Every row gives one point. The last column is the point's height on a tilted bowl or saddle (a function of degree 2), plus a little noise. Count its main directions that bend up, bend down and stay straight.

Points, 11 rows:
[[-1.2  5.1 -0.6]
 [ 4.1 -3.9 -2.0]
 [ 0.6 -2.6 -1.8]
 [-0.6  2.1  0.1]
 [-2.0  1.0 -0.7]
 [ 0.4  5.1  1.2]
 [ 1.2 -4.5 -3.7]
 [ 8.3  0.1  9.6]
 [ 3.7 -1.4  1.2]
 [-1.1  4.9 -0.5]
 [-0.7 -0.1 -0.6]]
Directions: 1 up, 1 down, 0 straight

Points:
[[ 1.8 -1.1 -2.6]
 [ 0.9  5.9  2.2]
 [ 0.5 -1.2 -1.4]
 [-3.6  4.3  0.9]
 [ 0.5 -2.4 -0.7]
 [ 3.2 -3.6 -2.8]
 [-6.1  1.7  6.6]
 [ 1.5 -3.1 -1.6]
 [ 1.9  4.9  2.3]
 [-4.2  0.4  4.4]
 [-5.6  2.0  5.0]]
Directions: 1 up, 0 down, 1 straight

Points (18 x 4):
[[ 3.0 -2.2  1.6 -4.0]
 [-1.7 -0.9 -6.7 -1.3]
 [-5.1  0.9  4.5 -2.3]
 [ 3.1 -3.5 -0.7 -3.0]
 [ 3.1  7.6 -0.2 -1.9]
 [ 0.9  3.6  2.9  1.8]
 [ 4.8  3.4 -1.7 -5.8]
 [ 1.3  3.4  3.2  1.6]
 [-3.3 -3.3 -2.0 -2.4]
 [-1.1 -3.8 -0.2 -2.5]
 [-3.3  1.9 -3.8 -4.1]
 [-2.0 -3.3 -1.5 -1.9]
 [ 3.3 -0.8 -0.7 -3.3]
 [ 1.8  3.2 -2.4 -3.5]
 [-5.1  2.0 -1.7 -4.5]
 [-3.4 -4.8 -3.6 -0.6]
 [-0.9 -2.7 -1.1 -1.7]
 [ 1.7  8.5 -3.0 -6.2]]
Directions: 1 up, 2 down, 0 straight

Points, 24 rows:
[[ -3.8  -4.8  -1.5  -0.1   3.0]
 [ -6.9  -0.6   2.6  -0.3   5.0]
 [ -4.9   0.4   1.3   3.0   3.1]
 [ -1.5  -1.1  -0.6  -1.3   0.4]
 [ -4.2   0.1   2.7  -6.6   5.3]
 [ -0.2  -3.2  -0.7  -5.6   2.7]
 [ -3.3  -1.5   1.1   1.7   1.6]
 [ -0.7   0.1   3.7  -2.6   2.0]
 [ -3.6  -2.4   5.9   7.1   5.0]
 [ -1.5  -0.7  -0.9  -6.8   2.7]
 [  0.3  -4.4  -1.0  -1.5   1.3]
 [  0.2  -5.9  -1.5  -2.2   2.6]
 [ -1.7   0.4  -1.6   4.7   1.6]
 [ -0.2   2.1  -2.7  -4.3   0.8]
 [ -3.0  -3.7   3.7  -0.6   3.1]
 [ -1.9  -0.7   3.1  -7.6   5.6]
 [ -5.1  -2.4   2.9  -0.5   3.9]
 [  0.3   2.8   4.3  -1.8   2.1]
 [  1.4   1.5   0.5   2.7  -0.2]
 [  2.4 -10.0  -3.4  -1.2   7.1]
 [ -2.7  -0.2   5.5   3.1   2.6]
 [ -1.3  -2.9   4.1   1.6   1.5]
 [  4.5  -1.3   6.2  -3.2   2.5]
 [  1.5  -1.5   0.5  -2.5   0.5]]
Directions: 3 up, 0 down, 1 straight

Points, 40 rows:
[[ -1.8  -0.5  -9.8   3.5  -1.6   3.2   5.3]
 [ -1.2   2.8  -1.3  -0.9  -1.7  -1.8   0.4]
 [ -0.5   3.2   0.9   4.9   1.1  -0.5   0.5]
 [ -1.1  -0.1   0.1  -0.9   1.3  -6.6  -0.4]
 [  0.6   2.7   1.9  -1.9   0.1   1.1  -1.4]
 [ -1.2  -4.7  -0.9  -0.6  -2.8  -2.2  -1.9]
 [  2.3  -3.9  -2.6  -1.0  -3.2  -2.1  -1.1]
 [  3.6  -0.6   0.0  -1.9   0.6  -4.2  -1.6]
 [  3.0  -0.9  -5.7   6.6   2.4   1.2   1.0]
 [ -4.9   2.4  -0.4   6.2  -5.3   2.3   3.5]
 [ -2.8   6.1   1.0   0.3  -3.8  -6.2   0.9]
 [ -0.6   3.6  -0.3  -2.3  -1.8   5.9   1.3]
 [ -3.4   3.2   1.3  -2.6  -2.0   1.5  -1.0]
 [  2.5   0.2  -1.9  -5.1  -1.7  -3.7   0.3]
 [ -3.3  -2.1  -1.1  -3.4   1.7  -4.3  -1.5]
 [  0.9  -1.1  -2.3   5.6  -1.8   3.0   1.2]
 [  0.4   0.1  -2.5   4.8  -2.0  -3.9   1.3]
 [ -3.8  -3.7  -5.5   1.3  -3.9  -1.2   0.3]
 [ -5.3   3.4  -0.6  -9.5  -3.7  -0.7  -2.5]
 [  0.2   2.7  -3.0  -0.3   0.6   1.8   1.9]
 [  1.0  -1.7  -5.0  -1.6   5.3   0.4   0.5]
 [  3.2  -1.2  10.7  -4.1  -3.0   1.2 -10.9]
 [  0.9  -2.9   4.1   1.6 -10.4   0.7  -9.3]
 [ -1.2  -1.6  -6.5   0.4   3.2   0.5   1.1]
 [ -1.6   3.4   5.5   0.0   2.3  -4.9  -2.2]
 [  0.8   4.4   2.4   0.9   0.7   4.4  -0.3]
 [  1.3   0.3   5.1   4.8   3.7   2.0  -3.6]
 [ -1.6  -2.7   0.9   5.0   3.5  -0.8  -1.6]
 [ -0.1  -0.5   0.7   3.4  -9.1   0.0  -3.5]
 [ -4.0   3.7  -1.9  -1.5   3.3  -1.1   0.4]
 [  2.4  -1.4   7.8   2.3  -5.3  -3.1  -7.7]
 [ -1.5  -1.4  -0.4   0.6   3.7   0.0  -1.4]
 [  1.8   0.9   0.8   2.6  -1.7   1.8  -1.5]
 [  6.8   2.9   0.5  -4.0   1.6  -1.3  -2.2]
 [  2.1   1.7  -1.2   0.0  -1.2  -2.9  -0.5]
 [  2.9  -1.9   6.4   1.6   1.4   0.2  -5.9]
 [  6.7   1.5  -0.2   2.3   0.9  -9.5  -2.4]
 [  5.8   4.5   0.2  -2.6   0.1  -2.5  -2.3]
 [  1.7  -0.6   0.8  -3.2   1.0  -4.1  -1.2]
 [  2.7   0.6  -4.4   2.8   1.1   3.0   1.7]]
Directions: 2 up, 2 down, 2 straight

Points (63 x 9):
[[ -5.5   3.0   1.0  -1.8   5.2   1.7  -2.6   0.6   1.1]
 [  2.0  -2.5   1.8  -5.0  -1.6   6.0   1.0   1.7   3.7]
 [  4.6   3.4   1.6   1.1  -4.9  -3.5   1.8   3.1  -1.3]
 [  1.2   1.2  -2.3   3.1   2.8   5.6   2.3  -7.2  -6.9]
 [  1.1   1.9  -2.6   4.8  -7.5   3.8  -3.0   2.0   4.1]
 [  0.6   4.2   3.8   0.1   2.1   2.3  -3.0  -2.3   0.9]
 [  5.0   4.5  -0.3  -6.0   3.9  -1.3  -4.9  -4.1  -1.2]
 [  3.5  -1.0  -1.6  -3.8  -2.8  -4.7   2.9   5.9  -2.9]
 [ -5.7   7.8   0.3   2.7   2.4   6.5   3.8  -2.1   4.6]
 [ -3.1  -7.0  -1.8  -0.2   1.4  -2.0   4.0   4.4   0.2]
 [ -3.8  -0.6   3.6  -1.6   1.3  -3.4  -1.3  -1.6  -0.5]
 [  7.0  -3.5  -2.0  -0.4  -4.0  -2.7  -1.3   1.2  -2.7]
 [ -0.7  -3.0   0.7   4.0   3.1  -3.7  -3.1  -0.8  -2.1]
 [ -4.9  -2.3   2.4   2.6  -4.0  -1.0  -1.4  -4.2  -2.0]
 [  3.4   2.3   4.0   6.2  -1.9   2.0  -2.3   3.7   1.4]
 [  2.0   3.1   1.6   0.8  -0.8   1.1   0.9   1.6   2.4]
 [  0.5   1.9  -0.2  -0.2   3.7   1.3  -8.2  -4.8  -2.3]
 [ -2.7  -5.7   0.9  -3.2   2.5   0.1  -2.3  -2.5  -1.2]
 [ -4.1  -5.3   4.9   2.5   1.3   5.0   1.7  -2.9  -0.7]
 [  1.8   2.7   5.1  -2.7  -0.5   3.5   0.1  -3.0   2.1]
 [ -0.7   3.5  -1.4   5.1   2.9   1.0  -2.8   4.0   7.7]
 [  0.1  -0.2  -0.5  -4.7   4.9  -1.8  -0.9   2.9  -0.2]
 [ -4.8   3.0  -0.9  -0.4  -2.8   0.5   6.4  -0.1   3.0]
 [  5.0   0.3  -0.9   3.3  -0.6  -0.1   3.1  -1.1  -4.2]
 [ -4.1  -3.1   0.5  -2.1  -6.2   0.7   0.7  -0.5   0.3]
 [  0.6  -2.2  -0.9   0.1  -2.1  -0.8  -3.4   0.2   0.2]
 [ -2.3   1.3  -7.7  -2.9  -0.4   2.3  -1.4  -2.2  -3.6]
 [  1.8   3.4   0.0   1.3   1.3   3.6   3.0   3.2   5.5]
 [  0.9   1.8  -1.0  -1.5   3.9   2.6   4.2   2.1   1.8]
 [ -2.6  -0.9   2.1   0.8   5.3  -0.7  -4.5  -5.4  -6.0]
 [ -3.9  -2.9   1.5   2.7  -3.3   8.9   3.9  -0.1   2.4]
 [ -2.6   0.9   6.9   0.4  -3.2  -4.3   2.6   0.5  -0.3]
 [ -1.6   0.2   0.1   3.5  -1.2   1.9  -3.2  -1.2   0.3]
 [  2.7   3.7  -2.3   1.0   2.1   3.2   2.6  -7.2  -6.5]
 [  1.9   1.5  -4.0  -4.1   0.0   0.6  -3.5   1.5   1.3]
 [  1.7  -3.6  -1.0   3.7   0.7  -0.6  -3.0   3.7  -0.2]
 [  3.0  -1.0   7.5  -3.4   8.4  -0.6   0.6   3.4   0.9]
 [ -5.3  -1.3  -3.3  -7.1  -1.3   2.7  -2.0   4.8  -1.8]
 [  0.9   3.0  -1.1  -0.9  -2.8  -2.5   1.4  -2.4  -1.1]
 [ -2.3   2.6  -7.3   1.2  -3.0   0.1   2.6  -0.3  -0.6]
 [  4.6   0.4   7.6 -11.1   6.8   2.6  -0.1  -6.1  -1.0]
 [  2.3  -2.8   1.0   2.0   2.8   3.7   7.2   1.4  -1.5]
 [ -0.4   0.8   7.8  -2.1   0.5   2.7  -1.3  -1.3   0.5]
 [  2.3   1.6  -2.7   2.7  -3.2  -2.4  -3.2  -6.5  -4.9]
 [  1.8  -2.6  -0.1   2.4   2.4  -3.3   3.9   5.8   0.2]
 [  0.1   2.6  -1.1   1.5   5.2  -0.3  -5.1  -5.9  -7.0]
 [ -3.4   0.8   0.9  -2.3  -4.0  -1.3  -3.8   4.9   2.0]
 [ -4.7   2.8   1.1   0.8  -3.2  -2.0   6.0   2.7   5.7]
 [  5.0  -2.0   4.2   0.8   0.3  -1.3   5.4   0.9  -2.2]
 [  2.0  -3.9   1.4   1.8   4.5  -3.1   1.2   1.4  -1.3]
 [ -2.0   6.1   3.6   4.1   5.3  -1.3   0.7   0.9   4.4]
 [  4.5   2.4  -1.2   0.8  -0.9  -1.9  -4.5  -0.6   1.0]
 [  5.8   4.4   3.9   4.9   3.5   1.7  -0.2   2.7   3.2]
 [  1.3   3.6  -0.2   3.2   5.4   3.6  -2.6  -3.5  -1.7]
 [  3.9   5.2   3.2  -2.0   6.0   9.1  -4.5  -0.3  11.3]
 [ -4.3  -2.8  -1.8   0.7  -4.3   2.2  -3.3   2.5   1.7]
 [  1.8  -3.4   1.1  -2.9   1.3  -1.0  -6.0  -0.2   1.3]
 [ -2.3  -0.2   1.2  -1.6  -1.1   1.2  -5.0  -0.8   0.9]
 [ -1.8  -4.7  -0.8  -1.0  -3.4  -6.2  -3.7   1.6  -0.1]
 [ -0.8   2.1   3.6   0.3  -3.3  -3.7  -3.6  -1.0  -0.6]
 [ -6.3  -1.2   0.7   0.6   4.9  -1.9   5.4  -5.3  -3.2]
 [ -2.4  -1.8  -1.4  -0.1   2.6  -1.2  -3.1   0.2  -0.3]
 [  2.1  -1.5  -0.6   1.1   2.4  -0.3   0.1  -2.0  -2.4]]
Directions: 2 up, 3 down, 3 straight
